Each row is a point. The points of each table are mixes of a few directions, plus a little noise. How many directions does each table use, and how many do they share? Where both have some left over, give the other angles between the two spaces (their principal angles), to ten degrees, smallest first.

First:
[[ -2   0]
 [-40  10]
 [ -9   3]
 [ 14  -4]
 [-22   6]
 [ 60 -16]]
Second, 7 rows:
[[ 46 -13]
 [-21   5]
 [  2   0]
 [-55  14]
 [  2   0]
 [ 35  -9]
 [-11   3]]
Directions: first 1, second 1, shared 1

First:
[[ -2  21   8  37]
 [ 38  25   0   4]
 [ 12 -19  -3 -26]
 [-43   1 -13 -17]
 [ 29 -19  14  10]
 [-20 -12   2   5]
 [ 17  11   2  11]
 [-31  -6 -11 -23]]
Second:
[[ -1   0  -2   0]
 [  1  -2   2   2]
 [  5  -7   6   9]
 [ 42 -39  42  60]
 [ -5   5  -7  -9]
 [-17  17 -17 -26]
 [-11  11 -12 -17]
 [-13  14 -14 -20]]
Directions: first 3, second 1, shared 1

First, 7 rows:
[[ 21   2  -2  -5 -14  -5]
 [ -6  19  17  -5  47 -41]
 [ 14   9   5  -6   7 -21]
 [  7  -3  -4  -1 -14   7]
 [-49 -25 -13  19 -14  60]
 [ 16   9   4  -6   4 -19]
 [ -3  -9  -6   3 -15  18]]
Second (7 x 6):
[[-22  13  25 -10  34  21]
 [  2 -11 -11  34  14 -17]
 [ 29  25   6 -41  -7 -48]
 [-17 -10 -12   8  -7   3]
 [-19  -6   1  -6 -12  34]
 [ 25   4  -3  -5 -11 -17]
 [  3 -14  -6  19 -11  24]]
Directions: first 2, second 4, shared 2

First (8 x 9):
[[ -5  47  -2 -18 -13   5 -34   2   3]
 [ -3   2  -5  -6 -22  -6 -12  26   6]
 [-21  23 -25  10 -23 -21  -6  13 -22]
 [ -8 -19  43   8   8 -26   0  48  27]
 [ 29 -33  -2 -14  14  44  16 -41   6]
 [ 10 -13   9   8   9 -28   7  22  13]
 [ 24 -24 -11   8  34  13  32 -51 -10]
 [-26  18  -6   3  -8  19  -2 -20 -23]]
Second, 10 rows:
[[-11  12  13   3  -5 -11 -18  28  13]
 [ -5   1  30 -31  -6  17   9 -17  -9]
 [ 10 -11 -29  27   9  -3   0   1   6]
 [ 35 -32  35 -42   9  -1  31 -18   6]
 [ 25 -36   5   9  20  11   7   2  27]
 [-29  52   2 -10 -27 -40 -19  28 -19]
 [  0  -8  24  -8   4  10  -5   9  16]
 [  3  20 -60  15 -10 -28  15 -24 -41]
 [-25  15 -39  27  -5  28  -7 -26 -25]
 [ -2 -14  19   9  10  18 -14  16  28]]
Directions: first 5, second 4, shared 3; angles 80

First (8 x 12):
[[  2 -13  -3   1  18   2 -13  -6   1  -6 -11   7]
 [ -1  12   3  -1 -16  -2  12   6  -1   5  10  -6]
 [ -2  17   4  -1 -23  -2  17   8  -2   7  14  -9]
 [  1  -9  -2   1  12   1  -9  -4   1  -4  -8   5]
 [ -3  26   7  -2 -36  -3  27  13  -3  12  23 -14]
 [ -2  18   5  -1 -25  -2  19   9  -2   8  16 -10]
 [  1  -7  -2   0  10   1  -7  -3   1  -3  -6   4]
 [  5 -44 -11   3  60   6 -44 -21   5 -20 -38  23]]
Second, 8 rows:
[[-24   9   1   4  12  12  14 -11  -6 -12 -15   2]
 [ 18  43 -12  -8 -21 -11  20 -16   3  -2  17 -11]
 [  9 -12 -10 -19  13   2  -6 -19   1  -7  -1  12]
 [ 12  -8 -12  16 -18  -9 -31  18  23  -7 -52  -4]
 [ -8 -12   6  33  10  11  -6  28  -8  20  15  -1]
 [-22   1  18   7  -8   8  19  16 -11  11  19  -6]
 [  4 -12  -3 -19  -4   0   0  -5   0  -1   2   6]
 [ 12  -9  12 -14  17 -13 -10 -11  -2  -2  16   1]]
Directions: first 1, second 6, shared 1

First, 8 rows:
[[ 15  17   5  42 -23  -2  36 -40   0  39  -8   4 -24  23  46  60 -13 -15]
 [-15 -17  -5 -40  22   1 -34  38   0 -37   7  -5  23 -22 -44 -57  12  13]
 [ -1  -2  -1  -4   2   0  -4   4   0  -4   1   0   2  -2  -4  -6   2   2]
 [-12 -14  -4 -32  18   2 -28  31  -1 -30   6  -3  19 -18 -36 -46  10  12]
 [-11 -12  -4 -29  16   1 -25  27   0 -27   5  -3  17 -16 -32 -42   9  10]
 [  1   1   0   2  -1   0   1  -2   0   1   0   0  -1   1   1   2  -1  -1]
 [  8   9   3  23 -13  -1  20 -22   1  21  -4   2 -13  12  25  33  -7  -8]
 [ 14  16   5  40 -22  -2  35 -38   0  37  -8   4 -23  21  44  57 -11 -13]]
Second:
[[-16   4  -6  -6   1   6  10  -9   4 -15  12  -6   4 -15  -9  -4  -6  -4]
 [ 28  -6   1  22  22 -22  22  23  -5   5   9 -11  12  -7 -20  -5  -2   3]
 [ 12 -26  15  49   2 -38  21 -20   3 -13 -35  -7 -14   5   9  11  14  51]
 [ 14  -8   3  11   5   1 -15  15   1  30  -9   8   1  20   8  -9   1   5]
 [-36   7 -19 -15  12  23  24  -6  16 -20  42 -16  21 -35 -32 -29 -22 -17]
 [ 14 -20  17  23 -15  -6 -39  -5   2  38 -49  24 -23  47  42   7  17  33]
 [-28  35 -17 -59 -12  32   1  -5  -6 -32  39  -4   9 -30 -15   7 -11 -51]
 [ -6   9   4 -16 -17   2  -9 -13  -7 -14  -9   5 -11   2  14  20   8  -4]
 [-40  14 -12 -31 -10  26   4 -23   8 -28  21  -4   3 -23  -8  -4  -9 -18]
 [ 60  -9  14  24  13 -24 -19  44 -17  49 -20  13   0  37  11   6  10   3]]
Directions: first 1, second 4, shared 0; angles 60

First (8 x 24):
[[  0   0   0   1   0   0   0   0   0   0   0  -1   0   1   0   0   0   0
    0   0   0  -1  -1   0]
 [-15   6  -4  21   5  -5   3  14 -13   7   5 -40   3   4   0   0  14  10
   -9 -20   1  -7 -14 -23]
 [ 21  -9   6 -30  -7   8  -4 -19  18 -10  -7  56  -5  -6   0   1 -20 -13
   13  28  -2  11  19  31]
 [-22   9  -6  31   7  -8   4  20 -19  10   7 -58   5   5   1   0  21  13
  -13 -29   2 -12 -20 -32]
 [ 22 -10   6 -32  -7   8  -4 -20  19  -9  -7  60  -6  -6  -1   0 -21 -14
   14  29  -2  12  21  33]
 [-10   4  -3  14   4  -4   2   9  -9   5   3 -26   2   3   0   0   9   6
   -6 -13   1  -5  -9 -14]
 [ 16  -7   5 -23  -6   6  -3 -15  14  -8  -5  43  -4  -5   0   0 -15 -10
    9  21  -2   9  15  24]
 [-13   6  -4  19   5  -5   2  12 -11   6   4 -34   3   4   1   0  12   8
   -7 -16   2  -7 -12 -19]]
Second (9 x 24):
[[  0  -1   5  -6  -2  -2  -4  -7   7  -4  -3  15   0   0   4   2  -6  -3
    0  10   0   7   4  10]
 [-17   5   6  11   8 -17  -7  -3  13 -11   0   6   8  10  15   6  -7   7
  -19   5  -3  14  -3   7]
 [ 30 -38 -18  -5  19  20  29  21 -15  21  34   4  18  -3 -41 -36  -8   8
   32 -10   1 -49  13 -20]
 [ 14   0  10  -7 -15  -4 -12  13 -16  -2  -4  -1   7  -7  -3  -4   7 -14
    3   9   2   7  -9   8]
 [ -2   7   3  21  -4  12 -21  21 -19   0 -14 -37  -7  -4  -3  -5  31  -7
    6 -25  16  -5  -7 -20]
 [ -8   6   8 -13  -5   6  -7 -24  14  -2 -13  20 -11  -5   9   9  -3  -6
    8  13   5  11  10  12]
 [ 23   0 -31   3   8 -14  28   8  24 -19  13  27  -7  19   5   8 -36  14
  -37  -7 -35   8   6  17]
 [-19  18   0  13  -9  -5   2   4 -20  13  -4 -53  -6  -3   4  10  23   3
   -6 -17   3  -1 -21 -22]
 [-22   2  17 -16  -1   1  -7 -33  12   5  -8  18  -1  -7  10   8  -2  -3
   13  22  11   9   7   9]]
Directions: first 1, second 6, shared 1

First (9 x 32):
[[  5  12  18   9  11  17 -14  -3  -8  23 -13 -19  -8 -32  -6 -12  13 -15
   -3  34  10  -6  28 -25   8   6  -8 -27   7 -36   0 -32]
 [ 17 -29   9 -42  19 -24   4  -8  14  22  -1  17 -48  47 -12  14 -18  25
    0 -11 -35   5  -7   2   3   1   9  31 -25  46 -19  16]
 [-16   8 -21  20 -24   2   9   8   0 -34  11   4  40  -5  11   2   5  -5
    4 -21  10   2 -19  21  -9  -4   0   1  15  -4  11  16]
 [ 14 -28   7 -39  14 -22   4  -9  14  21  -1  15 -44  43 -13  14 -11  22
    1  -9 -38   4  -6   1   1   4   9  28 -18  38 -20  14]
 [  8  -4  14 -11  13   1  -6  -6  -1  21  -8  -5 -23  -1  -8  -2   1   1
   -2  15  -7  -2  13 -13   6   4  -1  -4  -5  -3  -7 -13]
 [  1  -8   2  -7  -2  -1   0  -4   6   6  -2   0  -9   5  -8   5   9   2
    3   3 -18  -2   3  -1  -2   7   1   2   6  -1 -10  -1]
 [-10  21 -16  25  -8   3   6  13 -11 -32  11   4  40  -9  23  -7 -18  -5
   -3 -20  42   6 -18  14  -1 -15  -1  -1  -5   6  28  15]
 [  5  15  20  12  14  19 -15  -4 -12  24 -15 -22  -8 -37  -6 -14  12 -16
   -4  37  16  -7  30 -28  10   4  -9 -31   6 -39   2 -36]
 [-24  15 -33  32 -35   5  12  12  -1 -51  17   5  60 -10  18   1   7  -8
    6 -30  19   3 -27  30 -13  -6   1   0  21  -6  18  23]]
Second (11 x 32):
[[-14  -3 -19 -27  47 -16  26  18  49  25 -10  -8   4  29  -3  14 -38 -30
   31  15 -32 -18  19  25   5  14  36  25  32  51 -26  44]
 [ -2   0  -2  -4   6  -2   4   2   6   3  -1  -1   1   4   0   1  -5  -3
    4   2  -4  -2   2   3   1   2   4   3   4   6  -3   5]
 [-13  -3 -17 -24  44 -15  25  17  46  23  -9  -7   4  27  -3  13 -36 -27
   29  14 -30 -17  18  23   5  13  34  24  30  48 -24  42]
 [ -1   0  -1  -1   2  -1   1   1   2   0   0   0   0   1   0   1  -1  -1
    1   0  -1  -1   0   0   0   1   1   1   1   2  -1   2]
 [  0   0   1   1  -1   0  -1  -1  -1   0   0   0   0  -1   0   0   1   1
   -1   0   0   1   0  -1   0   0  -1   0  -1  -1   0  -1]
 [  9   2  13  18 -32  11 -18 -13 -33 -17   6   5  -3 -19   2  -9  25  20
  -20 -10  22  12 -13 -17  -4  -9 -24 -17 -22 -34  18 -30]
 [  0   0   0  -1   2  -1   1   1   2   1   0   0   0   1   0   1  -2  -1
    1   0  -1  -1   0   1   0   1   2   1   2   2  -1   1]
 [  9   2  12  17 -31  10 -18 -12 -32 -16   6   5  -3 -18   2  -9  25  19
  -20 -10  21  12 -13 -16  -4  -8 -24 -16 -21 -33  17 -29]
 [ 11   2  15  21 -37  13 -21 -14 -39 -20   8   6  -3 -22   3 -11  29  23
  -24 -12  26  14 -15 -19  -4 -10 -29 -20 -25 -40  20 -35]
 [-11  -2 -14 -21  38 -13  21  14  39  19  -8  -6   3  22  -2  11 -30 -23
   24  12 -25 -14  15  20   4  11  29  19  25  40 -21  35]
 [ 11   2  15  22 -38  13 -21 -14 -39 -20   8   6  -3 -22   3 -11  30  24
  -25 -12  26  15 -16 -20  -4 -11 -29 -20 -26 -41  21 -35]]
Directions: first 3, second 1, shared 0; angles 60

First, 11 rows:
[[ 13   6  -4  -5 -13   8  -8   6 -12  -2   0   4   3  -2   7   0 -17  -3
   -5  -2   3   4  13   4 -11   8   4 -17  -9  -9   4   4]
 [ -8  11  -5 -10   4   7 -10   0  -2 -18 -18  13  -1 -11 -19  -8   6   8
    2  10 -13   8  -8   5  -6  -4 -13   5   9   3  -8 -12]
 [ 13   4 -18   8  -3  15  -3   9 -15   4  10  -4   8 -10  16 -20  -3   4
  -10  -1   2  11  25  -3  -7   2  17 -24 -10 -12  -4   9]
 [-16 -14  13  11  12 -19  17 -12  19  13   6 -10  -5  14  -5  13  16  -4
    8  -1   2 -12 -21  -4  17  -7  -4  24   7  12   1  -2]
 [-12  12   1 -18  -1   1 -12  -3   1 -23 -28  18  -5  -4 -31   5  -1   4
    7  12 -15   5 -21  12  -8   0 -23  11   9   4  -4 -17]
 [ -6 -13 -18  32  -8 -14  23  -8  -7  27  11 -16   5  33  -5  12  -3 -17
    3   7   7   6 -14  13  -2   8  12 -17 -25 -21   4   4]
 [  2  -5  20 -10  -6 -10   0  -3   8   2   0   0  -6   9   3  22 -13  -8
    4  -8   7 -14  -7  -1   4   5  -7  10   2   6  11   2]
 [ -7  -7  14   0  15  -7   5  -4  17   2   7  -5  -4  -6   5  -2  17   6
    2  -6   1 -11  -3 -13  16 -11  -1  22  15  17  -3   1]
 [ -4  10   3 -16  -4   2 -11   0  -1 -18 -20  14  -4  -4 -18   5  -6   3
    4   6  -9   3 -11   8  -7   2 -16   5   6   3  -1 -11]
 [ 15   0 -11   9   1  13  -1   9  -9   8  18  -8   7 -13  26 -21   2   5
  -11  -7   6   5  30 -10  -1  -1  21 -19  -6  -6  -3  13]
 [ 10  -3   6   0   2   3   0   4   2   6  14  -6   1  -7  20  -5   0   2
   -5 -10   7  -6  17 -11   5  -1  10  -2   2   4   2   9]]
Second:
[[  9   2   2   1   5   4  -4  -1  19  -3   2   0 -14   2   6   1  -5  16
   -3  17  10   8   5  -4  -1  -3   6   2  -8  -1  -5  -5]
 [-12   6  -9 -16  -9  -5  -1   4 -37  -1  -3   7  20  -8  -6   0  13 -24
    2 -18 -19  -6  -4   2  -3   3 -11  -4   8   2   6  13]
 [ 26  31 -12 -36   5   9 -24   2  17 -16   1  13 -35 -11  18  11   0  33
  -17  60   9  37  20 -20 -17 -15   8   5 -29  -1 -13  -1]
 [ -9  -4   0   3  -4  -4   5   1 -14   3  -1  -1  13   1  -6  -2   3 -14
    3 -18  -7 -10  -5   5   3   4  -5  -3   8   1   5   4]
 [  7  -2   3   6   4   3  -1  -2  18   0   1  -3 -11   3   4   0  -5  13
   -2  12  10   4   3  -2   1  -2   5   2  -5  -1  -4  -6]
 [  2   2  -1  -3   0   0  -2   1   1  -2   0   1  -2  -1   1   1   0   2
   -1   4   0   2   2  -2  -1  -1   0   0  -2   0  -1   0]
 [ -8 -21  11  27   2  -2  13  -3   9  10   0 -10   9  11  -7  -6  -6  -6
    8 -23   4 -18  -9  10  11   7   1  -1  12   0   4  -6]
 [  2  -9   7  14   4   1   4  -2  17   3   1  -6  -5   6   0  -2  -6   7
    2   0   8  -3  -2   2   5   1   4   1   0  -1  -1  -6]
 [-17  -7  -2   3  -8  -6   7   2 -29   5  -2  -1  25  -1 -10  -3   8 -26
    7 -33 -15 -17  -9   9   4   7 -10  -4  16   2   8   8]]
Directions: first 4, second 2, shared 0; angles 50, 80

First:
[[  2   1  -6  -3   3   6  -2  -8  20   4 -12 -20   7  -8  13  -3   6  -8
    5  13   8   5   3   0 -24   7  -1  -2 -10  -3  14 -27]
 [ 17  -6 -28  -9  13   1  17 -13   8  13 -15 -22 -13   1  -7  -3   3   0
    5  14  -1   8  14   5 -27   2  14  -5  27 -14  -9  -5]
 [  4  -4  -7  -8  -8   6  -5  -5   7   7  -1  -5   3 -10   8  -3   5  -4
   -2  12   1   3   3  -1  -9  -4   1  -7  -3   9   1 -16]
 [  1  12 -14  26  -8   0  -3  -5 -16 -30   7   9 -20  10  30  21 -18  18
   18 -19  -4 -15 -17 -35  42  -7 -21  10 -37   2  -4  19]
 [ -3   4   1   0  11 -24  16   2   1  -3   4  11   3   0 -11 -11  -1  -9
  -19   2  -9 -11  11  14  -1  16   8   4  28  -1 -15   9]
 [ -4  -1  18  -5   5   1  -4  11   1   8   4   1   7   1 -18  -6   6   0
   -5  -2   2   9  -1  14  -2   1   4   0   8  -1   2   4]
 [  7   8   3 -13   7  -1  -6   5  21  10  11 -13   2 -15  -3 -19  14  -2
  -13  21  -4  11   4  13   3   6   0  -3   7  16 -12 -10]
 [  2 -14  -8  -9  -7  -4   9  -5 -13  10  -4  12   0   2 -13   0  -3  -5
   -8   1  -5  -5  12   7 -13  -6  14  -7  27  -3  -8   4]
 [ -1  -9  -9  -6  -8  -4   6  -9  -1   4  -7   6   6  -4   4  -1  -2 -11
   -7   6  -1  -8  10   2 -18   1   7  -5  11   1   2 -12]
 [-20  20  36  32  14   7 -15  16   4 -29  -2  -7   7  17  13  18  -6  12
   27 -31  18   2 -30 -17  20   9 -26  21 -58 -19  35   9]
 [ -4 -13  14  -5 -22  11 -13  12 -32   6  17  28  -3   6 -17   8  -6  12
   -2 -16  -5   2  -8  -2  28 -26   0  -5   1  12  -7  24]]
Second (8 x 32):
[[  0 -14  -7  -4  -8   3   0   1  -8   5   1   7  -2   1  -2   6  -4  -3
    4  -3  -6   2   2  -3  -1  -6   3  -5  -1   4   3  -1]
 [ -9  -9   7   9  -6   8   5   5   4   5 -15  -1  -5   5  -4   0   6  -8
   14  -1  -5  -6  17  -4   0  -7   2   4  12   0  -3   1]
 [  1 -24  -9   1 -21  14   3  11 -11   0 -13   9  -7  10   5  12   6  -1
   15  -6  -9  -1   5  -9   8 -15  -5  -2  11   3  -3   4]
 [ -8  22  22   6   6  -3  -4  -4  12  -3  -3  -7   9  -4  -1 -13   6  -1
   -9   5  13  -8   3   7  -4   6   0   7   4  -5  -4  -3]
 [  9  11  -6  13  13   1   9  12  13 -18 -11 -18 -12  11  12   1  13  10
   11  -1  -2   3  -6  -5  17  10 -17  12   7 -10 -12  11]
 [ -2   2   2   9   6   1   6   4   9  -1  -9  -8  -7   4  -1  -2   5  -2
   10   1  -3  -2   8  -2   3   3  -2   6   6  -3  -4   3]
 [  4 -16  -2  -5 -32  16  -8  11 -18 -10 -10  15   6   9  14  11  10   6
   -1  -6   3  -3  -9  -5  11 -18 -13  -5  12   3  -5   3]
 [  4  27  -7 -28  41 -41 -11 -39  -1  21  60   3  18 -36 -23 -15 -43  -2
  -44  10   9  17 -20  21 -34  27  32 -17 -51   8  28 -17]]
Directions: first 6, second 4, shared 1; angles 40, 60, 80
